Every row gives one point. Any point is a mix of the corners, with weights that add up to 1. It lies inside the corners' shape when no weight is negative. Is each point inside? If not, which corners have a negative weight?

Corners:
(1): [-31  19]
(2): [55 23]
(3): [ 0 -1]
Points:
[-23  22] -> outside (3)
[25  5] -> outside (1)
[55 15] -> outside (1)
[15  1] -> outside (1)
[32 14] -> inside
[43 26] -> outside (3)
[25 11] -> inside
[34 25] -> outside (3)
[-24   7] -> outside (2)

Corners:
(1): [ 23 -17  15  17 -32  54 -27 -56]
(2): [  1  56  -1  14  24 -10  13  20]
(3): [ 17 -34 -14  29  47  22  21  40]
(4): [ 21 -18   5  18  19 -12  36   8]
(5): [-75  37  -9 -33  26  -1  77   7]
(6): [-71  22   7  -6  55  -9  21 -11]
(7): [ 33  12 -24  65 -13  13 -52 -56]
(8): [  3 -20 -10  28 -26  20 -36 -27]
(9): [-15   7 -26 -36  10  24 -11 -26]
Points:
[  5 -14  -7  20  25  12  12  11] -> inside
[-18  14  -8  -4  -4  13  -1 -27] -> outside (3)
[-9 22 -8  0 19  7  7 -3] -> inside
[-26   5   2 -14  26  12  44   7] -> outside (7, 8)
[-37  13   2   3  29   5   8 -17] -> inside

Corners:
(1): [ 31  34 -14  -5  17  53 -30  30  -3  31  -9 -40 -13  32]
(2): [  1 -16  40  43   5  20  -9  15 -51   6 -28 -33 -31  48]
(3): [ 12  15  21  -8 -55 -58   0  39   9  13 -14 -16 -32 -34]
(4): [ -8  25  -9 -43  -2 -12  23 -51  21  21  -3 -15  -2 -35]
(5): [ 33 -13  -1 -12  -9  17   4 -11 -47 -36 -37   4   3  -4]
(6): [-58 -15  -1  24   4  23  10  11 -46   3  -2  31   6  -6]
(7): [ 35  -6  -1 -32 -29 -15 -21 -26  -6  40  -9  -4 -32  -4]
(8): [-24  11 -39 -40  -8  18  47  -5 -24  18  14 -47  35   4]
(9): [  8 -28  -9  -4  82 -19 -82 -61  -8  24 -30  34  88  21]
(10): [-47 -10 -29 -68 -25  16  81  35  21   7  10 -26  -1  26]
(11): [  3  -9 -31  -6  42  -8   9  23 -19   9 -17 -18 -20   7]
(12): [ 43  -6  -3  -1 -23   6 -30  -6  41  21 -13 -50 -35 -35]
(13): [ 28  22 -19 -13  -2  74  30 -18   3  42 -56 -33  43 -40]
(14): [-26   7 -47   1  -8 -16  53 -19  19 -18 -14 -13  -1  37]
(15): [ 54   2  15   3 -48  -3  87  19  26   5  12   6 -43 -60]
Points:
[  6   1  -3  -7   0 -11   2  -5  -4   9 -21   1  -3   5] -> outside (8, 12)
[ 23  -6   9  12  -4 -19 -15 -18   4  23 -22   0 -24 -23] -> outside (1, 5, 8, 10)
[-31   4 -33 -34   7   3  30 -19   2   5  -8 -17  34 -11] -> outside (1, 2, 7, 15)
[ 25   4   0  -9 -19   3  20   6   3  17  -6 -12 -20 -14] -> inside
[ 10  10 -17 -12  14  25  19 -11  10  21 -13 -32   9   4] -> outside (3, 5, 6, 7)
[  4  15 -21 -17  -6   9  34   5  18  23  -6 -19   5 -26] -> outside (2, 5, 7)

Corners:
(1): [-33  19  16  33 -24  24 -30 -17  34  18 -22 -23  -6 -35 -36  -3 -26  -2
  13 -32]
(2): [-17  18  17  -2  10 -40 -46   9 -43  30 -12 -40  15  22 -35   5 -33  14
  -8   6]
(3): [ -9   1  10 -25 -41 -29  24  41  29  15 -30   8 -31  49 -31 -42 -41   7
  16  16]
(4): [ 13 -20   5 -18  -3  -4  -3 -24 -20  -3 -19 -63  32  -7 -14  23 -21  34
 -47  36]
(5): [ 34   9 -33  -5 -18  23 -37 -19 -47  14  -6 -68  50  59 -29  31  21 -30
 -11 -14]
(6): [ -6  52  48 -12  40 -12  44   1 -26 -10  -9 -31 -41 -38  35  15 -47  -8
 -53  48]
(7): [ 31  28 -65  19 -26 -13 -46   1 -56  15  -6 -44  22  27  23  13 -20  22
 -61 -11]
(8): [-25 -29   2  22  10 -57  36 -12 -28 -37 -11   2 -41 -28  36 -36   8 -19
  23  16]
(9): [-14  44 -34 -48  10 -19 -32 -13 -21 -35  25   9  26  -2  22  28 -35  66
 -49  34]
(10): [-45  30  -6  20 -32  38 -38 -18 -11   0 -25 -79 -51  23  33 -47 -19 -27
 -45 -18]
(11): [-31  11  31   2  -2  35  13 -18  39 -18  -4  46  58  50  18  47  -5  67
  27  44]
(12): [-24   9 -12 -26  -5  -7 -12   2 -26 -41  12  26  51 -23  50 -49 -35  62
   7  59]
(13): [ -8 -21  11  34 -31   1  44  -3  54  18  26  15 -68 -29   6 -72 -19   9
  27 -15]
(14): [ 23  -1 -52  44 -49  25  -5 -10  47  43   0 -31 -31 -39  24 -19  52  -2
  -4   2]
(15): [-11   3   8  42 -17 -39  16  16   0   9  16  12  35 -18 -12  -7  51  39
   4 -39]
(16): [-11  23  -1 -16 -10 -26   7   4 -27  19  -4  30  -3  -4 -18 -41   1  48
  11 -33]
(17): [  7   5  29 -11 -53  39 -50 -21  10 -16   7  35  43 -30  14  -6  56  28
  36  21]
(18): [ 15 -10 -36  35  24  19  21 -27 -16 -34  -1  15 -18   4   3  -7  42  37
 -15  22]
(19): [-58 -12 -11  31   3  31  27 -35 -45 -20 -15 -16 -36  39  15 -24  -8 -24
 -42  30]
(20): [-42  -8  10  26 -21 -45  44  31 -23 -16   9   0   5 -34 -10 -31 -20  64
  27   6]
(21): [-48 -37  48 -41  43  39  47  22  -4 -39  12  34  36   5   7  48   3  52
  -7  16]
Points:
[-20  21 -29  -3 -15   0 -39 -16 -40 -24 -10  -7  23  34   3 -16 -19  29
  -7  16] -> outside (4, 6, 13, 14, 15, 21)
[ -6  10   3  -1 -17   4  -4   0   6   0   2  -1  14  -2   2  -3  -4  35
  -2  11] -> outside (8, 19)
[-19  -2   9   1   1   0   9   5 -10  -8   3  -1  16   0   0   5   3  30
  -7   2] -> inside
[ -4   2 -11  15  -6   4  -1  -7  -5   0  -2  -9  -2  -2   3  -6   9  21
  -8   9] -> inside
[ -1  12  -9  -6  -7  -9  -8   0 -14  -5   0  -3  21  -6   3   6  -4  36
 -11  11] -> outside (10, 13, 19)
[ 10   6  -4  13  -9   8  -1  -7   1  21 -11 -33 -10  15 -11   1   5  -4
 -10 -17] -> outside (9, 12, 17, 19, 20)
[ 13   3  -8   7 -15  -2  -5 -18  -7   9 -10 -12  -2   4   3 -19 -11   4
   0  20] -> outside (9, 10, 15, 20, 21)

Corners:
(1): [-19  19  17   9  27 -16  35  69 -33  39  -2  29 -43  35  14 -38  -7 -18
  39   8]
(2): [ -3  10  17  28 -32  20   8  18  51  21  -9   4  10  29  30 -64  -9 -33
  21  -1]
(3): [-80 -23  41 -44   5  16 -10  -1 -32  37  -4  14 -70   6 -43  12  59  18
  13  16]
(4): [-21 -39   9 -20  19   1  52  28 -24 -27  -9  -6 -28  17 -16 -37   5 -34
  10 -17]
(5): [-39 -44 -13 -21  -2  41 -43  18 -45  57 -57  23 -13  38 -56   3  40 -49
  17  38]
(6): [ 73  39 -67  19  43 -39  -8  -1  79  12  21 -36  44  12  34  25 -18  26
 -35 -14]
(7): [  8 -18 -41  17   7 -38 -12 -54 -21  44  54  15   3 -49  11  53  -9  23
 -14  50]
(8): [ 35  25 -55 -22  14 -27   5 -23  10 -25  14 -10  -1  24  32 -41 -41   7
 -18 -27]
(9): [ 14   2  47 -25 -14  -3  -6 -17 -34  40 -29   9 -18  -3 -43  31  10 -28
  18  26]
(10): [-57  -4  41  -3   5  11 -22 -30 -17 -24 -48  70 -10 -18 -34  13  28 -11
  10  21]
(11): [ 97  28 -88  10   3  -6  -2  18   8 -46 -13 -26   5 -15  30 -23  -8 -13
  -8 -27]
(12): [ 61  44  -7  15  32  -7  18   0  22 -32  52 -51  74 -12   5  14 -18  36
 -61 -38]
(13): [  2   4 -28 -12  15   8  27  20 -26  -7  16 -36  24  20  30  -3  -3 -17
  30 -59]
(14): [-48 -54  34  -4 -19  21 -48  16 -34  10 -56  -4 -39 -10 -59  35  12   4
  12  16]
(15): [-41  -3  48 -54  12  18  -6 -23 -23  14 -39  20 -17 -35 -37 -39  27  -8
  63  57]
(16): [ 20  66 -16  33  52   3 -16 -61  32 -27  62 -72  11   8 -11  -6  26  -4
  13  -7]
(17): [ 18   0 -14  19  55   7   5   3   9  -2 -23  -1   6   2  65 -46 -19 -50
  -6 -37]
(18): [-45  -3 -11 -54  -8 -18   7  26 -18   3 -39 -19 -39 -12 -30  24  25 -15
 -20  29]
(19): [ 38  16 -48  46  -3  16  20 -50   9 -26   0 -40  16   9  24  51 -24  26
 -29  -9]
(20): [ 64  18 -36  -3  11   5  18   6  29 -46  43 -12   2  13  66   8 -38  17
  -7  18]
(21): [-59 -39  76  -9   8 -36  -6  15 -32   6 -65  45 -12  20  -2  -8  38 -13
   9  35]
Points:
[ -2  -2  -6  -8   4   2  -3 -10  -3  -2  -4  -8  -2   1 -12   8  10  -2
   1   8] -> outside (1, 17)
[  6  -3 -20   6   8   1  -2   9   1   3  -2 -15  -1  17   7  -2   0  -6
  -6  -6] -> outside (9, 10, 15)
[ -2 -12 -11  -7   5   0   2  11 -15  14 -24  -2  -7   9  -5  -4   4 -14
   2   1] -> outside (10, 16, 20)
[-18  -6  13 -12   7   1   4  17 -11  14 -29  -6 -20  19 -10 -18  14 -19
  19  -2] -> outside (7, 10, 12, 20)
[ -5  -3   1  -2   8   1   0   5 -10   4  -8  -6  -4   2  -2   1   7  -8
   9   3] -> outside (8)
[ 12   2 -33   0  20 -17  -2  15  -8 -24   5  -9   3   4  -2  11  -1   5
 -14  -3] -> outside (2, 3, 9, 15, 17, 19)
[ 1  7  2  0 15  0 -2 -1 -1  6 -6 -6  3 -2  2  4  6 -3  0  7] -> outside (4, 8)
[  3   9  -7  -4  14   3   0  -6   0   1   3 -13  -5   1  -6  -1   6  -4
   4   0] -> outside (21)
[ -5   2  -2 -11  10   1   2   1  -4  -2 -19  -1 -12  13   2 -16   3 -14
  12   1] -> outside (7, 12)

Corners:
(1): [-18 -49   4  -5  20 -56  -9 -16  10  52 -29   7 -21  -7 -39   0  10  49
  21 -14]
(2): [ 41  13 -86  35 -13 -15  18 -13 -22  15  17   8   7  31 -50 -31  16 -30
 -69  -2]
(3): [-27  -7  12  -8  15  -1   6   3 -24  45 -21   2 -36 -31  13  45   1  11
   2 -22]
(4): [ 47  27 -13 -20  11  23  42  35  16  -1  -1  16  54 -13   3 -38  -2 -18
  27  23]
(5): [ 12  26   4 -27  24  19  45   7  84 -20  32  43   6  33 -31  16 -43  14
 -10  51]
(6): [-36 -25 -19  39 -46  -1   1 -17 -15  21  -3  21   3  -5  42  56 -33  30
  21 -74]
(7): [ 60  31 -37  13  19 -23  26  13  12 -31   0  72  31  -8 -36 -37 -27 -25
 -13  16]
(8): [ 28  57   4  28   6   1  63  29  15 -11  18  21  72  13 -10 -41  23 -49
 -35  40]
(9): [-40 -51 -28 -10 -44 -34 -25  10 -14  16  -3 -59 -17   9 -13  -2  18   1
 -63  27]
(10): [-20 -18 -11  49   7  -1 -16 -46  24  49  -1 -25 -59  -5  10  27  19 -35
  13 -25]
(11): [-79   3 -24  22  -1 -13 -14 -31 -25   8 -22 -13 -33 -35  54   0   3  45
  -2  -7]
(12): [-52 -20 -54 -16 -11 -17 -16  28 -25 -36  32 -23  51  -7 -26  12  52 -24
 -41  -1]
(13): [ 54  63 -53  13 -41 -30  31  46  24 -34 -11  -2   1  11  -4 -31 -28  -5
 -24 -26]
(14): [-28 -38  -8  41 -71  25 -26  29 -39   5  40 -30 -23   6  15 -11  24   5
 -39 -25]
(15): [-31 -24  53 -21  13 -13  19 -10  24  -1  -9  44   3  59  15  41  48   7
  43  48]
(16): [-34 -61  15  14 -34  38  33 -28 -45  -1 -18 -49 -30   3   6  26  41  27
   6   8]
(17): [-43 -35   3  10 -32 -91   8   6  -7   6  29 -15 -38   3  34  30  29   7
  48  -8]
(18): [  8  33 -11   6  47  -4  52  26 -21  -4 -27  90   0  40 -25 -25 -23 -51
  28   8]
(19): [-35  -6  35  33  48 -41 -32 -43 -20  41  -9 -19 -57  13  35  33  -1  14
  55 -14]
(20): [ 25   8   9 -33 -23  20  37 -30 -17   2  18  -9  15   4 -28 -26  -1 -39
 -25  -5]
(21): [ 34  12  60  -8  46   1  70   8  42  -9   4  31   6  33  45 -25   3 -12
  13  25]
Points:
[-10  -7   4   8 -27  17  18  -5  -2   5  17 -26   3  21   2  20  22 -15
 -39   3] -> outside (1, 4, 7, 11, 17, 18)
[  1   2  -8  10  -6  -4  15  -1   1   2   6  10   1   5  -2  -6   5 -10
  -7   3] -> inside
[ -2  -4 -10  10  -8 -14   9  -4   0   7   8  -9  -5  -3   3   0   6  -2
  -2  -3] -> outside (15, 18)
[-1 -4 -9  5  0 -7 19 10 11  1  7  9  2 15 -8  6  4 -6 -3  9] -> outside (11, 20)
[ 22  11 -21   3  -9  -9  31  -8  17  12  -1  17   4  -3 -16  -4  -4   1
  -3   2] -> outside (9, 12, 14, 18, 19, 21)
[ -4   2 -11  10  -4  -9  17   1  -4   5   1  13  -1   5   1   1   1  -4
   3  -9] -> outside (9)
[ -3  -1  -6   2   1  -2  20   0 -11  11  -3   7  -5   2  -3   3   5  -8
  -2  -1] -> inside
[ 15  10   3   3   6 -24  30   8  13  -3   6  29   6  20   3 -19  -7  -4
   4  10] -> outside (3, 10, 12, 16)

Corners:
(1): [ -9  -6 -12  16  24 -36 -30   0 -58  36  -4 -31 -18  36 -11  55 -16 -20
  17 -19]
(2): [ 52  15  -7   1 -58  26   0  21  14 -55  19  28  30   7   6 -20  21  -6
 -60 -14]
(3): [ 56 -22  14  -8 -54 -18 -39 -15  15  17  32   9  28  -9  -7  37 -15  67
  17   4]
(4): [-20  23   9   2 -36  36   3   3 -32   6  13  61 -12   5   1  -7  19 -43
 -49 -17]
(5): [  5  -6 -38  15  -6 -21  13 -10  -6  42 -40 -29 -21  80  11  10  -6  -7
   2   4]
(6): [ 10 -38  -7  12   5   2   2   0 -13  23 -25 -25  -8  30 -55  58  -4 -27
  15 -14]
(7): [-13  -9  23  14 -30  23   4   6 -10 -25  -2  40  22  -6 -29 -40  49 -18
 -34 -52]
(8): [ 29 -39  13  33 -20  49  -3  29 -48 -41 -28  74  39 -18 -18 -60  42  -5
 -15  29]
(9): [ 12 -16  37  -1 -34  37 -39  16   8  16  19  16  28 -10 -43 -30  38   7
 -37  23]
(10): [  9 -46 -10  25 -55  65 -36 -32  -4 -43  29  50 -15 -31 -33 -72  24   9
 -18   5]
(11): [ 48 -22 -14  -6  -9  23   3  -9   6 -19   6  27  19 -47 -32 -45  -1  30
 -25  -9]
(12): [  7   4  12  29 -10  -6  34  19 -17  31 -22 -39 -26  64   3  -1 -31 -24
  15 -22]
(13): [-23  43  11  14   5 -32  19 -18 -19  20   3 -36 -35  41  22  52  23   5
  25  11]
(14): [ 76 -53  36  13 -38  12 -47  -4  34 -21  -1   6 -26 -14 -58 -63  16  28
 -41  -2]
(15): [ 56  -3  -2 -10 -33  60 -64  -5  -1  -7 -38  51  17 -34 -10 -31  -5  22
   3 -20]
(16): [ 31 -61  -4 -42 -12 -47   7 -37  31  -2  11 -32  40  -2  72  14  -1  -3
  18  20]
(17): [-28  13  13  17 -19 -13  10  -9 -35  10 -45 -11  17  12 -27 -11 -30 -41
 -17 -24]
(18): [-13  19  -9   8 -10 -57  26   9   7  -6   6  -4   3  15 -36   0 -20 -25
  30 -27]
(19): [ -4  23  13  55  31 -19  21 -20   1  31 -11 -36  -4  44  15  38 -33  15
  37  -2]
(20): [ 15 -31  27 -49  62 -41  13 -63  21 -16  49 -48  32  46  28  64 -58  26
  63  14]
(21): [-15 -42  56  -7  31 -16  20  10  26 -36   5 -14  11  31  33  29 -31  44
  13  21]
Points:
[ 19 -29  12  -5  15  -1  24 -25  13 -28  17 -10   7  27  15   7  -7  12
   6   7] -> outside (1, 3, 9, 15, 17, 18)
[ 24 -17  11   8 -22   7 -10   0  -5  -5  -1  14   8   3 -15 -10   3   7
  -5  -2] -> inside
[-10  -5  13   0   5 -13  18 -25   8  -3  -2 -10  -9  20  11  -5 -23   1
  14 -10] -> outside (1, 2, 3, 6, 8, 9)
[ 29 -18   0 -12 -25   1 -16 -16  15  -1   6   3   8   2  -4   0  -2  17
  -5   5] -> outside (1, 7, 8, 12, 19)
[-11   8 -11   7   2 -17  13 -14 -18  19   4 -20  -7  32  -5  24  -7 -26
   4 -17] -> outside (3, 8, 14, 15, 21)
[ 12 -11   8  -3 -11  -6  -4 -13   5   0  10  -3   4  11  -6   7  -9   4
   1  -7] -> outside (8)
